Rows are points. Examples show where two turns around zero, p and q, send a point. Where does a point land after both, in the order given? Backwards means that the second turn is done in reverse. Each puzzle has new turns, and all numbers are rounded.
(in the rows, 128 means zero)

Turn p:
[113 123 133] => [129 124 144]
[133 141 143] => [132 148 129]
[155  76 112] => [159  84 100]
[111 171 124] => [ 92 156 139]
Turn q:
[123 123 166] => [ 93 112 131]
[116 119 123] => [134 119 116]
[166 138 107] => [150 150 160]
[125 116 149] => [112 110 130]
[125  89 119] => [148  93 128]
[112 183 104] => [131 184 102]
Where do these land?
p, then q: [101 105 157] => [ 97 114 159]
p, then q backwards: [104 129  99] => [129 116 164]
q, then p: [132 112  91] => [145 133  92]
p, then q: [166 146 150] => [144 172 137]
p, then q backwards: [137 148 143] => [130 153 119]

Turn p:
[178 161 122 133] => [169 167 147 139]
[138  94 119 150] => [129 135  86 126]
[ 85 106 125 128] => [ 89 105 115 117]
[ 81 141 123 114] => [ 88 111 152 116]
[157 154 152 133] => [156 137 146 158]
[129 112 128 110] => [136 112 122 113]
Turn q:
[127 110 158 109] => [115 128 163 142]
[110 121 132 165] => [145 137 109 160]
[107 157 114  94] => [ 92 149 118 100]
[126 163 119 138] => [139 151 109 108]
[170  89 118 134] => [149  75 142 131]
Where do these land?
q, then p: [133 137 105 114] => [125 115 132 103]
p, then q: [146 127 156 169] => [167 127  92 131]
p, then q: [143 109 163 133] => [152  96 114 137]
p, then q: [109 153 110  93] => [106 146 169 137]
q, then p: [156 106 142 131] => [148 113 105 146]
q, then p: [ 82 136  91 128] => [ 86 153 136  95]

Turn p:
[123 103 115 140 150 119] => [ 95 111 128 138 120 129]
[115 146 148  78  90 165] => [182 162 113  99  97 116]
[145 144 116 146 105 150] => [156 130 111 149 141 146]
[146 128 157 173  91 167] => [183 118 147 172 122 153]
[140 101 103 103 171  85] => [ 72  98 115 104 140  96]
[108 133 118 136 158 122] => [ 96 132 132 119 128 147]
[100 130 122 116 119 100] => [108 159 132 125 128 107]
[147 140 146 131 139 116] => [134 115 146 116 149 128]
Turn q:
[124 143 116 106 153 106] => [133 138 119 104 132  94]
[112 102 124 159 136 122] => [117 135 111 158 154 133]
[109 120 141 140 147 129] => [118 131 136 139 155 121]
[187 137 176 100  89 148] => [160  68 165 117  85 152]
[150 133 147 100 102 176] => [114  98 164 112  92 154]
[ 79 151 106 141 124 105] => [131 189 126 138 135 113]
[127 149 103 148 145 122] => [134 153 109 109 147 135]
[135  90 111 130 129 116] => [115 114  94 147 125 121]
Where do these land?
p, then q backwards: [128 102 116 156 146 105] => [113  89 141 124 133 150]
p, then q: [136 132 104 125 115 156] => [120 134 102 113 118 151]
p, then q backwards: [140 170 141 124 138 128] => [139 161 133 149 149 136]
q, then p: [182 109 134 151 128  76] => [113  72  86 159 146 118]
p, then q backwards: [121  88 161 120 133 156] => [149 129 143  88  91 130]
p, then q: [ 93 132 127 128 102 156] => [150 143 137 114 108 164]
p, then q: [ 96 163 114  92 134 118] => [130 156 146  86 106 104]

Turn p:
[128 145 142 112 103  94 136 158] => [138 153 128 111 115  91 105 108]
[ 94 150 144 114 119 102 142 120] => [116 140 133  80 116 112 131 122]
[125 167 158 135 106 133 140 141] => [117 170 142 113 126 118 103 144]
[104 154 139 108 135 127 124 153] => [116 134 111 104 137  97 115 143]
[153 136 136 115 155 122 108  98] => [ 96 118 133 138 158 137 134 101]
[155  97 130  77  98 145 120 111] => [167 100 151 122 164 143 100 102]
[140 106 113 132 108 140  94 113] => [133  91 150 151 123 141 113 125]
[130 100  66 175 156 149 151 128] => [144 115  84 167  96 173 164 148]
[123  97 124 184 174 141 137 129] => [125 130 118 168 118 140 188 158]
Turn q:
[133 140 102 142 119 159 131 144] => [117 114 119 151 124 157 119 149]
[154 113 155 111  82 110 107  87] => [119 145  98 110 101 110 115  68]
[ 83 143 149 135 150  99 126 154] => [126 123 177 123 126 103 165 145]
[147 122 161  88 131 161 115  92] => [102 129  83 103 164 120 130  96]
[131 113 133 106 126  91 138 128] => [148 137 131 100 116 101 120 127]
[138 129  86 116 100 151 118 116] => [112 122  98 154 119 131  88 133]
[155 135 128 120  89 146 146 135] => [121 123  89 119  98 149 123 133]
[131 156 133 147 165  95 128 155] => [130 155 177 114 130 141 143 152]
[108  89  90 170 160 157 121 155] => [158  84 162 168 158 157 111 140]
[100 140 141 145 159 112 151 115] => [147 148 146 140 145 113 166 139]
Where do these land?
p, then q: [127 161 128  84 112 134 102 143] => [109 126 163 121 148  98  97 111]
q, then p: [146 101  96 134  93 129 104 118] => [112  89 162 150 112 139 114 129]
p, then q backwards: [ 99 115 127 124 162 114 168 106] => [136 140 185 127 131 136 158 131]
p, then q: [147 155 133 110 121 126 126 171] => [106 157 165 137 125 123 104 127]
p, then q: [138 126 150  83 141 133 163 161] => [122 178 140 109 153 132 101 155]
q, then p backwards: [162 158 124 129 136 135 110 124] => [142 168 132 135 130 139 141 109]
p, then q: [119 135 100 145 121 145 114 137] => [125  98 138 139 110 139 113 124]
p, then q: [139 124 135 138 130 148  85 135] => [143 111 167 131 129 137 141 110]
q, then p: [132  97 112 143  87 157 121 103] => [125  94 145 156  99 167 134 128]
q, then p backwards: [ 93  82 139 155 156  84 167  98] => [143  55 160 115 114 111 155 164]
q, then p: [106 155 164 163 149 102 149 112] => [125 196 124 107 131 146 134 122]

Turn p:
[ 92 101  99  90 116 102 140 123 172] => [120 157 119 131  95 176 181 136 128]
[133 161 140 113 161 133  78 146 110] => [143 116 155 141 126  90 113 171 159]
[108 126 110 100 165 118 156 153 154] => [116 111 108 170 107 147 162 151 127]
[147 149 140 176 104 161 120 132 124] => [129 127 144 123 157 131  68 114 116]
[ 88  94 102 127 105 143 136  97 112] => [ 96 160 108  86 141 141 149 137 109]
[135 126 155 124 128 181 106  96 119] => [142 107 141  85 172 132 117 147 135]
[134 133 166 152 120 112 133 136 115] => [156 132 132 137 137 104 116 107 106]
[181 120 137 151 122 110 138 173 123] => [139  98 130 143  89 111  92  91 111]
[153 134 130 158 143 118 119 114 125] => [118 116 153 134 140 109 120 102 134]
[111 136 101  90 115 103 155 110 127] => [121 156  89 131 117 140 160 123 155]
Turn q:
[116 161 100 138 102  90 140 140 125] => [101 149 114 120 137  81 146 149 130]
[ 88 116 144  63  95 120 142 141 161] => [ 74  91 150  70 115 137 135 126 108]
[144 127 110 119 105 148 176 115 149] => [124 151 170 126 101 121 144 132  94]
[177 103 143 127 131 161  99 141  67] => [143 133  81 175 111 164  86 103 105]
[128 128 123 138 160 173  98 124 155] => [154 130 141 133 108 169 130 134 170]
[128 165 136 132 135 143 124 109 117] => [156 127 119 123 103 107 121 128 142]
[ 90 116 105 130 135  93 142 129 114] => [112 148 130 100 173 110 121 125 131]
[123  82 163 165 116 111 113 125 140] => [114  94 147 167 165 134 130 101 139]
[141 146 103 116 163 119 104 108 126] => [163 146  98 109 131 139 150 129 141]
[145 138 153 151 137 122 141 147 127] => [140 111 129 155 135 117 119 154 121]
Where do these land?
q, then p backwards: [ 92 151 166 124 152 139 144 115 117] => [170 131 154 124 121 150  98 138 106]
q, then p: [124 130 134 163 117 137 151 105 140] => [157 130 144 140 139 116 133  96 117]
q, then p: [ 85 137 154 148 138  88 130 114 171] => [150  94 132 148 108 137 187 118 103]
p, then q: [132 145 119 108 102 120 152 122  88] => [124 161 116 106 126 125 171 136 137]
p, then q: [140 145 122 108 119 122 111  76 112] => [144 109 147  93 124 136 166 150 122]
q, then p: [119 135 120 139 150 154 104 145 160] => [143 111 136 137 124 172 108 138 113]
p, then q backwards: [126  92  94 130 107 140 126 150 125] => [126 132 120  82 107 149 134 149 123]
q, then p: [171 169 152  88 157 135 121  99 141] => [123 105  87  87  88 138 104  91 137]
q, then p: [158  98 126 107 184 147 111 143 103] => [ 98  87 136 100 136 130  82 154 152]
p, then q: [122 132 105 185  85 123 123 165 122] => [126 120  78 127 108  98 115  99 176]
p, then q: [148 101 151 113  99 130 122 124 122] => [129 128 111 118 106 141 143 110  93]
q, then p: [118 100  93 122 125 100 142 177 137] => [121 127 112 165 143 113 130 186 115]

Turn p:
[ 87  85 110 134 103  77 119 144 152 145 145] => [ 94  96 165 117 143 117 128 150 113  99 184]
[105 119 113 107 111  98 161 162 144 116 164] => [122 133 131 113 170 120 106 155 133 131 183]
[144 145 127 111 159 147  95 137 115 121 118] => [128 138 131 118 107 147 131 112 167 140 102]
[107 136 104 141 105 102 144 154 177 152 138] => [112  95 142 121 160  83 129 165 130 133 149]
[158 138 161 156 118 155  98 120 123 144 167] => [115 149 123 133 106 143 180 142 104 165 112]
[114 147 111 114 112 153 132 117  94 121 104] => [133 145 107 114 100 108  95 107 125 123 116]
[117 113 139 110 130 148 157 161 119 110  81] => [145 108  74 124 126 137 104 122 153 101 136]
[118 157 154 124 154 128 143 123  94 125  99] => [160 117 112 105 125 150 103 109 120 132  96]
[111  96 111  91 123 108 167 145 146 166 132] => [130 105 125 112 171 101 134 104 135 114 180]
[139 140 137 160 162 172 107  81 122 107 135] => [119 142 131 176 102 152 126 108 115 159  81]
[167 147 159 132 129 142  92  76 133 105 122] => [120 169 134 150 119 149 153 124 116 119  64]
[168 112 110 156 130 106 120 115 119 125 129] => [157 137 162 155 110 127 149 138 125 117 132]
Turn q:
[108 123 138 156 130 164 117 113 127 124 101] => [120 128 152 125 116 126 143 130  90 158 109]
[123 111 134 138 106 128 117 172 141 139 159] => [120 135  79 136 136 135 145 159 135 142 136]
[171 106  89 123 113 109 130 157 122 190 149] => [117 119  84  93 189 143 101 148 160 119 119]
[ 93 122 130 146 155 122 111  95 130 106 144] => [130 135 137 111 102 111 158  91 121 148 149]
[131 144 112  84 117 145 145 114 148 133 113] => [112 120 160 140 128 166 104 132 135 111 141]
[123 110 110 119 131 127 137 161  96 134 141] => [138 149  95 102 129 139 121 141 121 107 124]
[103 177 160 159 146 124 144  95 120 102 142] => [160 129 138 165 102 119 144  68 117 146 120]
[137 128 150 135 160 170 100 130 120  77 155] => [107 143 129 141 105 113 194 113 108 100 112]
[139 157 102 105  95 105 121 108 135 126  74] => [109 101 160 134 107 122  64 135 146 128 122]
[150 126 126 104  82  93 170  82 122 131 102] => [159  65 152 131 134 129  76 130 131 110 149]
[112 131 180 130 165 133 105 136 119 124 146] => [130 170 123 153 136  97 161 112 106 128 140]
[147 101 105 137 135 116 139 174 155 149 110] => [135 142 124 105 150 136 125 178 166 139 112]
Where do these land?
p, then q: [ 91 115 136 104 120 165 101 125 127  95 136] => [ 94 138 124 124  88 154 122 109 110 162 140]
p, then q: [127 106 125 100  98 125 160 128 104 102 110] => [101 116 114 126  96 122 140  98 154 100 115]
q, then p: [156 150  93 121 104 114 173  94 147  97 106] => [ 91 133  97 166 125 150 172 139 129  83 128]
p, then q: [133 128 140 136 124  92  99  97 122 136 147] => [153 140 134 160 126 122 124 126  88 111 124]
q, then p: [118  97 109 132 176 112 122 111 119 159 136] => [130 153 142 105 173 135 127  91 141 141 111]
p, then q backwards: [136 149 111 110 167 112 109 156 121 162 160] => [115 111 101 154 157 114 135  96 173 140 118]
q, then p: [105 107 158 153 116 157 141 132 124 173 160] => [168 120 133 132 107 119 128  83 135 174 146]
p, then q: [118 121 153  90 171 156  99 141 135 161 105] => [124 108 186 104 127 166 134 133 119 140 166]
q, then p: [166 150 110 134 120 142 112 123 114  95 105] => [117 112 114 130 120 136 108 141 120  71 122]
q, then p: [153 157 148 138 160 143 133 149 140  92 128] => [156 109 107 149 141 117 113 162 112 112  98]
q, then p: [164 101  83 116 107  91 134 118 170 109 118] => [ 80 120 114 141 169 142 153 146 160 103 161]
q, then p: [108 153 146 160 105 116 159 165 108 151 134] => [154 122 150 140  82  91 153 124 152 138 113]
p, then q: [ 87 131 151 169  97 138 121 123 133 133 119] => [133 140  96  92 104 123 105 151  96 125 130]

Turn p:
[104 128 131 122 103 145 116 100 135  76  92 165] => [110 121 145 111  53 151 127 119 147 137 132 110]
[138 117  82 136 113 165 140 114 154 111 137  89] => [112 134 118  93 157 180 151 121 139 105 135 106]
[118 126 161 128 102 110  94 154 123 147 133 130] => [137 100 115 146 125  90 116 141 116 144 125  98]
[ 94 153 137 131 132 138 128 100 129 110 103 110] => [ 93 142 150 112 105 121 151 107 115 134 125 119]
[ 91 121 103 127 131 134 152  99 186 134 163 125] => [ 88 110 108  69 145 127 143 128 159 114 121 154]
[110  78  99 123 139 156 152 102 125 114 138 100] => [106 101 153 107 150 181 156 135 128 115 128 146]
[152 139 150 119 147  95 109 165 117 109 150 127] => [175 131 126 146 122  97 119 139 110  96 111 126]
[153 132 140 109 149  88  99 168 130 164 105 136] => [155 138 114 167 141 100  90 129 120 145  81 126]
[167 139 129 118 115  81 141 145  83 154 128 129] => [180 131 109 178 143 114 134 106 119 147 136 144]
[135 144 105 144 147 113 103 159  95 143 142 142] => [135 130 109 163 137 119  90 117  99 104 139 139]
[111 128 120  99 125 186 150 112 147 125 146 125] => [116 130 133  63 133 156 133 144 119 143 142 137]
[179 126 142 141 146 105 107 122 108 164 145 129] => [163 132 146 161 170 102 100 116 141 125 138 130]
[113 133 164 167 114 149 175 123 131 112  81 157] => [ 94 164 139 147  83 129 156 163 154 157 155 129]
Turn q:
[143  95 139 133 163 147 149 140 148 137 112 136] => [168 124 146 156 132 154 142 135 113 152 127 131]
[143 130 117 134 155 105 129 100 155 113 132 144] => [139 158 116 148 117 143 108 120 140 136  96 136]
[146 147 155 139 102 152 135 121 152 134 116 134] => [123 107 151 135  96 144 116 132 154 133 150 133]
[131 130 126 108 105 153 142 107 158 116 110 104] => [117 100 146 136 113 166 125 122 134  97 119 122]
[ 97 124 138 139 116 150 153 112  96 109 154 134] => [ 98 129 130 149 123 103 177 116 133 117 134 136]
[136 118 104 141  70 153 152 174 146 136 136 103] => [137  83 113  87 129 162 166 142 154 112 157 134]
[126 134 108 153  99 132 154 123  74 111 127 104] => [101 111 101 115 109 108 161 129 106 102 137 166]
[132 138 135 111 102 124  35 143 143 105 112 128] => [107 121 106 132 158 124  57 160 146 108 156  88]
[157 125 121 120 159 155 127  92 144 132 148 107] => [136 157 128 146  95 164 130 110 107 119 128 104]
[123 146 124 118 147 121 150 160 108 131 128 149] => [138 149 149 111 153 115 138 127 123 135 135 158]
[113 140 174 126 160  46 146 135 122 135 136 133] => [175 141 144 120 131  57 107 101 139 141  91 140]
[131  93 118 110 133  94 151 153 107 170 133 153] => [151 118 121 100 164 118 143  96 110 176 120 138]
[ 87 142 104 132 155 132  40 105 112 134 119 134] => [ 77 167 113 132 145 107  94 176 103 136 114  78]
Where do these land?
p, then q: [101 154 120 145 120 143 147 173 117  96 103 146] => [ 86 118 114  89 134 119 157 145 145 107 149 152]
p, then q: [163 117 129 146 150 119 132 106 126 123  86 168] => [122 124 142 136  92 134 106 160 176 144 142 113]
q, then p: [162 130 115 156 139  95  95  96  96  86 130 138] => [105 121  88 149 107 136  94  75 127  97 145 123]
p, then q: [ 83 133 128 152 115 130 103 127  93 149 145 126] => [119 130  92 134 139  86 161 118 117 136 112 107]
p, then q: [107 159 140  83 115 157 148 115 125 142 148 152] => [108 135 135  93 155 130 118  76 121 153 143 114]
p, then q: [132 121 114 131  92 146 160 145 133 128 113 124] => [126 135 138  99 124 159 165 136 124 126 137 129]
q, then p: [160 127 122 128 104  97 121 174 126 148 129 114] => [174 109 129 107 147 150  98 117 132 124 108 140]
p, then q: [151  99 108 105 172 134 115 100 122  98  94  99] => [118 106 178 183 100 129 111 142 115 119 151 134]
p, then q: [148 133 124 132 136 152 149 145 165 165 162 154] => [143 178 132 104 170 148 106 139 137 133 131 114]
p, then q: [133  95 118  97 145 105 145 136 137  95 140 134] => [132 104 132 157 148 162 117 130 133 136 147 161]
p, then q: [127 116 147  82  95 139  92 126 169 149 149 106] => [162 107 131 113 150 150 104 107  73 120 111  98]
p, then q: [ 93 151 116 149 119 107 106 111 142 140  97  87] => [107 114 138 128 108 105 143 135 108 113  65 125]
q, then p: [104 128 184 159 163 140 151 110 113 144 168 115] => [148 138 104 156 140  90 191 115 157 143 150 123]
